Rows are points. Each copy is the shape, with its points in the same order, turned, moved and blurred by noise. Is it also mirrored, or only turned?

Shape, 8 rows:
[[-11  20]
 [-14  15]
 [ 14  22]
 [-17  -1]
 [  8 -45]
 [ 10 -13]
 [  9   5]
 [ -2  -4]]
Copy 1 (8 x 2):
[[ -2   8]
 [ -5   5]
 [ 22   4]
 [-13 -12]
 [  0 -60]
 [ 10 -30]
 [ 15 -11]
 [  1 -18]]
Copy 1 is: only turned
Copy 2 (8 x 2):
[[ 25  17]
 [ 16  19]
 [ 32  -7]
 [  1  19]
 [-40 -12]
 [ -1  -9]
 [ 15  -6]
 [  1   4]]
Copy 2 is: only turned
Copy 3 (8 x 2):
[[ 17   4]
 [ 13   0]
 [  7  28]
 [  0 -11]
 [-51  -7]
 [-23   8]
 [ -5  15]
 [-10   2]]
Copy 3 is: mirrored

Shape:
[[  1  -6 -37]
 [ 13 -18  26]
 [-41   7 -12]
 [ -4  28  13]
 [-28  18 -35]
 [-23  23  -7]
 [ 18 -20   3]
 [ 40   8  43]
 [ 19  -6  29]]
Copy 1 (9 x 3):
[[ 28 -19  -3]
 [-33  -6  15]
 [ 28  11  35]
 [ -5  30   4]
 [ 43   8   9]
 [ 18  30  12]
 [-22 -19   1]
 [-60  14  -9]
 [-41   4   4]]
Copy 1 is: mirrored
Copy 2 (9 x 3):
[[ 21 -27 -15]
 [ -5  12  30]
 [ 16  15 -41]
 [-31   6 -20]
 [ 14 -13 -50]
 [ -6   3 -36]
 [ 10  -6  22]
 [-37   3  37]
 [-18  12  27]]
Copy 2 is: mirrored
Copy 3 (9 x 3):
[[ 38 -21 -16]
 [  1  31  10]
 [ -8 -23 -32]
 [-11 -15  18]
 [  5 -44 -21]
 [ -7 -30  -9]
 [ 23  20   5]
 [  1  30  52]
 [  2  25  20]]
Copy 3 is: mirrored

Shape:
[[ -2 -11 -34 -29]
 [ -1  16  18   8]
 [ 31  20   5  28]
 [ -8   7  -2 -33]
 [-24 -41 -49  -6]
 [ 14  24 -21  58]
 [ -2 -13 -29 -31]
 [ -4  19  13 -31]
 [  1 -22   1 -29]]
Copy 1:
[[ 12 -20  -3 -39]
 [-20  14  -6   9]
 [  7  11 -18  34]
 [ -8   8   8 -32]
 [ -5 -59 -21 -41]
 [  4  -4 -60  34]
 [ 10 -19   4 -41]
 [-13  25  13 -21]
 [ -8 -16  24 -22]]
Copy 1 is: only turned
Copy 2:
[[ -6 -34 -20  26]
 [  8  20   0   4]
 [ 21  20  29  26]
 [  6  -6 -40   6]
 [-42 -53  -1  17]
 [-14  23  52  46]
 [ -3 -37 -24  17]
 [ 13   7 -31   1]
 [ 13 -31 -17  -9]]
Copy 2 is: only turned

Shape, 12 rows:
[[  3   8   4   0 -16   9   9  -2]
 [  6  16  -4   0  -4  13  16  13]
 [ -4  14   3  12 -11 -16 -18 -60]
 [  4  -4   3  -4  -1  -6 -22   9]
 [-10   0 -13   6 -11 -20  12   6]
 [  7  15   2   3   4  10  10  12]
 [ -3   3   4  -6  -2  12   5  16]
 [  8  -4   4  15  -3  -3   7  -5]
 [  6  18   4  11  -8 -12   2  10]
 [ -2   6   2  -6   9  -1  15  13]
 [ 10   0 -14  -5   3   5  -9  10]
 [-17   8  -6  16  -2   9   8   2]]
Copy 1 (12 x 8):
[[  8  -3  15  13  -7   4  -2   1]
 [  2   1  10  19  -8 -13   7  10]
 [ 16  26  -5   7   1  28 -26 -49]
 [ -7  -4  -1 -18  -4  -5 -14  -2]
 [  2   6  24  -3  16 -10   6 -10]
 [ -5   7   7  13 -12 -12   5  10]
 [  0  -2   7   1  -6  -5   4  18]
 [-14   3  13   8  -3   6   0 -13]
 [ -4  10  21   4  -8 -15 -10  -5]
 [ -2   8   8  -1  -8 -10  17   7]
 [ -7  -8  -9   0   2 -15  -3   1]
 [ -2  17  10  13  13   3   0   9]]
Copy 1 is: mirrored
Copy 2, 12 rows:
[[ 17  13  -3  -2  -4   2  -4  -6]
 [ 14  15  -7  -4   1  12 -15   9]
 [-18  30  17 -10 -21   8  29 -47]
 [-16   3   1   7   9 -14  -6  -5]
 [  3   5 -20  12  12  18   0 -17]
 [  8  12   1  -7   6  11 -16   8]
 [  9  -1  -7  -4   2   1 -12   9]
 [  5   7  13  10   3  13  -2 -12]
 [  3  18  -2  -2  16   8 -16 -14]
 [  5   1  -6  -7  14  13  -3   9]
 [-11  12  -4  10   1  -1  -9  11]
 [  2   0 -10  -5  -9  22 -14 -10]]
Copy 2 is: mirrored

Shape (12 x 9):
[[ -6 -36  30  -4  -3 -16  19  51  10]
 [-22  -8  39 -19  -7 -33  -7  18   7]
 [ -5 -38  44 -27 -20  -1 -12  26   8]
 [ -9  22 -24  11  23  26   2 -10  13]
 [ 13  14  10  11  17  37   8 -20  -8]
 [ 10 -13 -20  13  27  10 -22 -12  -7]
 [ 19  22 -13   6  37  14   7 -17 -35]
 [-15  10 -22  13  16  35  -8   0 -27]
 [ -2  -5 -28  27 -21   5  12 -22  -8]
 [ -4 -31   7 -47 -19 -13  13  25  13]
 [-19 -26 -22  16  18  11  22 -35   7]
 [ 10 -23  16  -8 -17 -18  -1  25  32]]
Copy 1 (12 x 9):
[[-21 -34  27  48   2  13 -22  20   5]
 [  1 -46  -7  26  14 -18 -33   9   9]
 [ 12 -43  -4  36  -3  11 -31  42  -3]
 [-21  25   9 -38  10  22   3  -4   9]
 [  4  20  11 -25  17  26  -6  -1 -33]
 [-21   6   6 -26  19   1  19  35 -11]
 [-22  36   0 -21  38  -3  11   1 -34]
 [-20  36   8 -22 -13  -3  -3  10 -14]
 [ -9  -6   1 -17 -13  11  46  -6 -10]
 [ -9 -25 -25  41   1  22 -15  14  22]
 [-42 -18  -7 -37  -6  29  19   1 -13]
 [  6 -34  12  33  13  19  -5  19  23]]
Copy 1 is: mirrored
Copy 2:
[[ 19  15  24   1 -18 -26  60   5  41]
 [  6  28  50   7 -22  -6  45  -8   0]
 [ 23  14  28  -9 -31  -6  57  26  -1]
 [-21  -4   7  -1  12  14 -28  -3  28]
 [ 16 -24  14 -10  12   5 -27   1   7]
 [-11 -26  -1  21 -20   8  -9  -7  13]
 [ -7 -43   8  -3  13 -10 -23 -33   6]
 [-27 -31  13  12  19  -7 -16  13  13]
 [ -4   8  -3  22  -8 -33 -33   9  12]
 [ -4  30   8 -26 -34 -22  47   2   8]
 [-15  -2  17   3 -37 -16 -39   6  34]
 [ 21  38   4   3 -23  -3  37   2  20]]
Copy 2 is: mirrored
Copy 3, 12 rows:
[[ -4 -19  20 -38  22  17  35  32 -35]
 [-21  16  17  -5  17  27  22  23 -41]
 [  7 -21  12  -7  21  23  12  26 -60]
 [ 12   8 -15  12   3 -16  13  11  38]
 [ 44   9   2  14   6 -16  11 -11  11]
 [ -4  -7 -21   3  24 -33   6 -16  12]
 [ 20  32  -4 -10   9 -39   5 -28  21]
 [ 21  18 -20   9   7 -52  20   9  11]
 [ -7 -10  -8   9 -32 -30  31  -7  12]
 [-10 -13 -20 -40  -7  23  10  31 -41]
 [  4 -12 -34   8   1  -6  50 -21  22]
 [-15 -29  19 -13   8  27   5  24 -17]]
Copy 3 is: only turned
Copy 4 (12 x 9):
[[-15  22  32 -28  -1 -57   9  -1  19]
 [-19  25  45 -40  -5 -26 -23   8 -16]
 [-30  25  35 -56 -11 -19  16  -8   5]
 [ -7  -7  -1  20  16  26   3  38  -9]
 [-23  -8  22  18   3  38  12  20  26]
 [ 11  12   4  13  11  25  -1  -6   8]
 [ -1 -14  30  54  -7  32  -2  11  10]
 [ -6  20   3  30  -9  23  23  28  -4]
 [-12   7 -30  16 -30  10 -18  11  10]
 [ -7  -8  23 -38 -22 -40   9 -10 -15]
 [-37  -2 -26  23   4  16  -7 -15  -7]
 [ -1   8  15 -45   1 -28  -9   3   8]]
Copy 4 is: mirrored

Shape, 17 rows:
[[-29  12  40  25  20 -18  10  21  29   6  12]
 [-34  18  14  31  -3   1 -18  17 -27 -30 -14]
 [ 23 -11  -3 -16   4 -21  17 -32  29  13  10]
 [  0   0 -16  10 -36  -8 -11   4 -31  15  11]
 [ 13  17   3   7  15  -1  -9  15  10  15 -16]
 [ 18 -26  10  30 -32 -19  32  22  -2  -1  13]
 [  5  22  35  26 -37   4 -18  21  22 -25 -27]
 [ 22   8 -13  16 -42  21 -18  19 -22  22  29]
 [ 22 -24   2 -11   2  11  39   2  -9 -12 -26]
 [  7 -26  18 -25 -17 -24 -13   7  26   8  29]
 [-32 -18  10 -26 -10   2  39 -23 -11 -17 -24]
 [-31  17  -7  21  12   2 -16  25   9 -14 -22]
 [ 18  29  37 -11   4 -25 -13   1  20   2   0]
 [-36  18  38  14 -14  -2  37  -5   5  -5  26]
 [  5  19 -12 -14   9   5  32 -15 -25  -7  -1]
 [ 21  -3 -14 -14  12  19 -14 -32 -25 -31 -19]
 [-34  -5  35  31  19 -16  12  -7  -9  35  27]]
Copy 1:
[[ 11  32 -27 -14  -9  16  -5  33  22   5 -16]
 [ 34  25   9 -26 -18  22  11  -8 -28  -9 -44]
 [-13 -14  15  23  12  -7 -12  -6  33  -7  18]
 [  5  -2  24 -32 -22 -24  11 -34 -13   1   0]
 [ 15  -4  13   9 -32  14  -5   0  15  20 -13]
 [-10  32   0   2 -26 -15   2  -4 -24 -11  35]
 [ 50  12   5   0 -53  17   9  13  -2 -38  -6]
 [  3  -8  10 -14 -53 -43  28 -28 -10   5  -7]
 [-24 -12  23  30 -16  23 -16  -5 -29 -10   7]
 [  6 -21 -18  -5   5  -5  25  -2  18  -6  33]
 [-21 -18  13  -8  16  26 -30  -1 -29 -37 -12]
 [ 45  10  -4  -7 -17  21 -18  -4 -10  12 -35]
 [ 12   0   8  -1 -23  29  17   2  46 -12  -2]
 [-21  27 -21 -24  -8  -2  -7  13   6 -35 -28]
 [-31  -5  21   8 -10  11 -14 -34  -4  -6 -31]
 [  5 -24  48  32   4  13  13 -30 -17 -10 -34]
 [-20  27   1 -36   8  -8   5  33  11  19 -18]]
Copy 1 is: mirrored
Copy 2 (17 x 11):
[[-25 -21   1  42  16   0 -13  12  25 -14 -35]
 [-28 -46 -43  14   3   5  -3  15  16  35  -3]
 [ 27  24  10   7 -13 -20   8  20 -16 -20 -18]
 [  3 -37 -21 -28  11 -32   0  31 -10   2  14]
 [  2 -15   2 -12  13  15  15   6  13   2 -24]
 [ -7 -38  26  -6 -15 -20 -37  32 -17  -4 -10]
 [-14 -35   8  16  10  31   4  60  13  35  -5]
 [  5 -55 -15 -38  21  -3   4  43 -25 -20  11]
 [ -6  -4  21  -4 -28   2   0  -9 -35  20   4]
 [ 13  18   4   6  24  -5 -31  37  -9 -24   5]
 [-20   8  -1  35 -20 -27  10  -4 -23  24  28]
 [-16 -30 -24   9  -3  18   7   4  40  11   0]
 [ -7  15  -1   7  26   9   9  39   3   8 -39]
 [-41 -29  -8  49   3 -25   2  31 -12 -14 -15]
 [-22  -3 -20 -10 -21 -20  28  -1 -29   2 -10]
 [ 19   2 -41 -11 -21  12  20   4 -35  32   3]
 [ -5 -36 -11  38  28 -40 -10  -8  -1 -19 -32]]
Copy 2 is: only turned
Copy 3 (17 x 11):
[[ 16 -30 -32 -29 -12 -19  10 -10 -44  17   2]
 [-25 -23 -35  -3  -6  24  23 -16 -17  -5 -43]
 [ 33   3  18 -18 -12 -27   0   1  30  20  15]
 [-17 -18  12  -3 -16  21  41   8  20 -18   7]
 [ 23   9   1  -3 -15   8   7  11 -23  -3  -9]
 [ -6   6 -12 -43  16   9  39  -9   7  -1  35]
 [ 12  15 -37   0  10 -13  54 -15 -21 -21 -29]
 [  0  -4   2  11 -29  32  47  -5  11 -39  27]
 [-10  36 -17 -10  15   5 -13  11  21   9  12]
 [ 17 -19  10 -29  -5 -37   5  -8  11 -35  20]
 [-32  -6 -26   2  15 -24 -12  13  34  25  -6]
 [  9 -25 -18   8  10  19   9  -1 -29  -1 -33]
 [ 30   5 -12 -27 -34 -32  16   6 -10 -11 -21]
 [ -7 -32 -54 -17 -21 -21  26  -9   2  25  14]
 [ -1   3 -20  -3 -24  18  -5  20  35  19  -4]
 [ -3  25   3  13 -15  16 -16 -16  41  -4 -34]
 [-20 -37  -3 -24 -40 -11  11 -14 -29  29  22]]
Copy 3 is: only turned

Shape:
[[ 28 -10  -5  28 -22 -38  12 -35   0  23  -3  23]
 [  7 -16 -27  11   1  -5  23  -8  12  34  -2 -24]
 [-16 -23   5  17 -10  -1   3  39  35 -22   4   0]
 [  9   9   0 -18  15  37 -10   1 -17   9 -41 -18]
 [ 17  -1 -14  19 -12 -23  29  -9  39   3   0   2]
 [  1   2 -14 -27  25  10  18 -16   2  -6 -11  -4]
 [ 13  17   7 -30  41  34  -4  27  -8  15 -13 -31]
 [ 13  10 -26 -24  29  20 -13  19  24  19   2   5]
 [-32  34  23  -2  34 -16 -20  29  -4 -20 -41 -35]
 [  6  10 -19  -2 -32  -8  -1  -7  27  10 -12 -19]
 [-19 -11  13  18  -7  -6 -18  -2  40 -16  27 -20]
 [-12   8  -5  16 -30 -11  31  -8  18  19  19  17]
 [-23   6  -5 -24  17  -5 -17  35  -4 -26 -20 -32]
 [ 24   7 -22  22 -31 -15  12  -4  -2  -5  21 -15]
 [ -2  12 -32  28  11  11  10 -10   9   4  -8   4]
 [  0  -7 -31  -9   4   4   0  -5   0  32   3   4]]
Copy 1:
[[  6 -15  -2 -12 -36   1  10  36  -5   5  53  -3]
 [-16   0  -1 -14 -20  -5  28  21 -21 -12 -11 -23]
 [ 23   3 -12 -31  41 -29   2 -12 -29 -14  -3   1]
 [-21  -4 -14   5   2  20   8 -28  26  10 -26 -34]
 [ -4   2 -20 -40 -13 -16   2  29 -19 -16  18  -9]
 [-39  18 -35  -4  -4  11   3  -8  -5  -1  -9 -11]
 [-18  31  -8 -13  21  39   8 -14  15  16 -50 -31]
 [ -5  24 -37  -3  21  28  27  12  13 -19 -29 -13]
 [ 26   2 -35 -18   6   4 -29 -29  -3  50 -56 -10]
 [  4  -2  -7 -11 -17 -17 -12  16  12 -28  -8 -11]
 [ 37  36 -15  -5   9 -30 -13  -5 -24 -13   7 -16]
 [ -9   5  -7  -8   4 -36   1  47 -10   3  22  -8]
 [  6  12 -20  -7  11  -2 -10 -36  -4  14 -52  16]
 [  4  22  14 -29 -23 -26  12  14  12  -5  17  13]
 [ -8   5 -37 -21 -11 -15  31   8   5   5   1 -19]
 [-12   5 -14  12  -6   5  35  20   1  -9  -9  -7]]
Copy 1 is: only turned
Copy 2:
[[ 10 -30 -33  17  40   2 -24 -41  -4  31 -32 -15]
 [ -6  13 -11 -23  33   7  -7 -12 -19  16 -41  -4]
 [-18 -33  30   2   0  17  41   1 -24  19   5  -6]
 [ -4  26 -51   3 -10  14  12  24   1  -9  -7  17]
 [  8 -20   3 -11  25  14  -1 -18   0  51 -21 -15]
 [-21  30 -13   0   7  30 -16   1   4  19  12   2]
 [ 11  55 -15  12 -18  11  14  32 -16  -6  -2  10]
 [  3  26  -9   0  -2  -7 -10  36 -27  27  10 -16]
 [  1   0   8  35 -11   7  23  37  43  -8  -4  46]
 [ 19 -24 -12 -27   5  11 -13   2   0  21 -13  -2]
 [-15 -36  32  12 -21  20  -6  -5 -25  21 -17  12]
 [  2 -22  -1 -19  18 -10  -6 -42 -14  41   3   9]
 [-11   2  18  11 -11  15  16  35  20 -27  12  10]
 [ 12 -24  -6 -15  -7  -1  -8 -37   6  14 -23 -31]
 [-27  -1 -22 -11   1 -10  -2  -3   3  33 -16  -4]
 [ -7   6 -18 -11  23 -10 -22   2 -28   5   2  -7]]
Copy 2 is: only turned
Copy 3 (16 x 12):
[[-18  15  -2 -19  30 -47 -33  -5 -25  21 -12 -15]
 [ -2  -4 -17   4  21 -15 -21  25  -1 -18   0 -36]
 [ 10   6   5  27 -14   3 -36   1   1 -15  21  36]
 [-38  34 -10  21 -19  18  24  -6  -1 -28  -6 -29]
 [-13  -9 -20 -10  20 -22 -46  -8 -19 -14   5   1]
 [-13   5 -16   7   7  25  13  -4 -29 -13   3 -15]
 [-20  21 -10  14  -7  54  13  -9  23 -24   7 -39]
 [ -5  19 -45   0  15  39   4   2  19 -10   5  -5]
 [-32  19  34  38  14  22  12 -44  23 -40  34  -2]
 [-24   7 -15 -16   4 -19 -19   6   5 -38  -2   5]
 [ 11 -21  -8   6 -10 -25 -16 -17  18  -6  33  21]
 [  6 -19  -5 -14  15 -22 -28  -7  -9  -9 -33   6]
 [-18  10  28  22   2  28  18   0  17 -34  31  15]
 [-33 -17   4 -18   2 -19 -31  14   0   7  -5   1]
 [-35  -8 -26  27  21  -7  -9   0  -4  -3 -12  -4]
 [ -1  11 -22  -3  21   0   6  23   0  -5 -18 -14]]
Copy 3 is: mirrored
Copy 4, 16 rows:
[[ -5  -8 -10  33 -23 -15  25   9 -33 -24  -2 -23]
 [-27 -17 -23   4 -20  17  19 -16 -32  28   4   5]
 [ 30 -11 -12   4   9  14  16 -34  27  13  -9  17]
 [-17  10   5 -14  27  56 -13   9 -16  43   8 -21]
 [  0 -15 -26  21 -13  -7  23 -31 -23   3  23  -6]
 [ -1  13   4  -9  15  26  -1  -8 -45  20  34  11]
 [-25   6  18 -24  25  40 -16   7   6  50  38   2]
 [ -5  13  -6 -16  20  -2   8   9 -12  60  26   3]
 [-17  28  37  40  42  40 -37 -34  10  31  13   8]
 [  1  17 -35  14 -18   5 -13 -17 -12  15   4 -15]
 [ 10   2 -32  30  12  13  14 -15  20  -9  15  38]
 [-15  13 -15  -7 -18  -8  36 -36 -12 -21   0  -1]
 [  9  14  18  13  19  36 -39 -23  -2  44   4  28]
 [  5   5 -10  22 -47  18  11 -15  -6   1  22  -6]
 [ -2  13  -7  12   7  27  39 -13 -24  28  14 -14]
 [-14  10 -10 -11  -7   9  17   9 -29  34  -6   6]]
Copy 4 is: mirrored

Shape:
[[ 20   2   6 -15  -7  44 -18 -52 -17  11  -9   5]
 [ 19 -18 -16 -25   6  19  14 -40   9  11  12   1]
 [  2  11  12 -12 -13  -7   5 -47  60  -1  -2  14]
 [ -6  10 -10  11  15  -9  -7  20  -7   9  14  11]
 [ -7  11   4  -9 -13 -11  11   0  -3  16  11  -6]
 [ 19   7   0  12   4  -5 -17  19   8   5   9  -6]
 [ 18 -19 -11 -15   0  -6   9 -11 -15 -20   8   5]
 [ 13 -40   6 -12 -13  -1  10   8  10  10  15   9]
 [ 12  10  14 -17  13  -4 -32  18 -14  18  17  11]
 [-20  -3 -21  -9 -18  -3  -2  16 -17  15 -12   7]
 [ 13  11 -19 -22  -7  28  16   9   2 -20 -14  14]
 [ 18   8   8   8   5  -9  12  19 -16  14  11   7]
 [ -4   7   1 -15  -6 -12   9  19  25  15 -56   7]
 [ -9 -20  12  -6   7  12  16  18  -9   5 -25   8]
 [-37   0 -12 -19 -14   1  22  14  -4   1 -22 -29]]
Copy 1, 15 rows:
[[-32  27  24   4  35 -19   0 -25 -37  32  -4   5]
 [ -7  -4  15   5  35  -4 -23 -30 -16   8 -12  -2]
 [-53   5 -16   8  16 -10 -38 -19 -19 -28  18  14]
 [ -7 -16   4   4 -25  20  14  -5   3  20   4 -10]
 [ -4  -5   1  17 -12 -19   1  -2   2   5  17 -12]
 [-28   5   0   1 -18  14  14  -6  18   7 -11 -22]
 [ -1  -9  15  10  24   8   8 -14   7   0 -11  13]
 [ -6 -18  26  -5   8  -9 -14 -24  39  -2   4  -5]
 [-24   2  26  12 -34   5  29 -30  -4   7  -6 -14]
 [ 14  10  17  -2 -25  -5  -2   1   8  19  15  18]
 [-16  -4  26   6   0  -6 -12  22  -3  13 -30  22]
 [ -9 -11  24  12 -11   4  15   2   9   4  10 -25]
 [-13  22  25 -26 -37  -9 -17  16  -4 -26   5   8]
 [ -3 -10  41 -26 -13  -9   9  10   2   1   6   7]
 [ 21   0  -6 -21 -22 -32  -1  18   2   7   4  21]]
Copy 1 is: mirrored
Copy 2 (15 x 12):
[[ 35  35  25 -13   0 -29 -30 -13 -20  27 -14  -1]
 [ 30  12  -9 -19  21 -26 -10  13 -15  27   7 -23]
 [ 21   1 -20 -16  14 -20 -48   1  27  27  46  10]
 [  3  -8   3  -3  29  17  11   0  11 -11 -13  12]
 [ -2  14  -7  -1  10  -9   5  17  10  -5   7  16]
 [ -9 -24   5  10  20  -7  -2  -5   8   4 -12  11]
 [ -7   8  -7 -23  13  -7  13 -11 -18  17   6 -15]
 [ -4   2 -32 -17  25 -37  12  -8   9   6  -8  -8]
 [ -6  14  12  24  41  -1   3 -16   8  -1 -18   8]
 [ -1  21  -7 -13  -2  10  20   9  25   2 -23   5]
 [-19  11  -7 -29   4   9 -29   8  -4  11 -18 -21]
 [-12  -3  -9  -3  28  -2   7   5 -13  -6 -16  25]
 [ -6   9 -48   9 -14  21 -25   3  27  19 -17  14]
 [  3  13 -37  -8  -2   2  -3 -12  -3 -13 -28  -1]
 [ -4  19 -23  -3 -33   9   8  25  17 -17  -3 -11]]
Copy 2 is: only turned
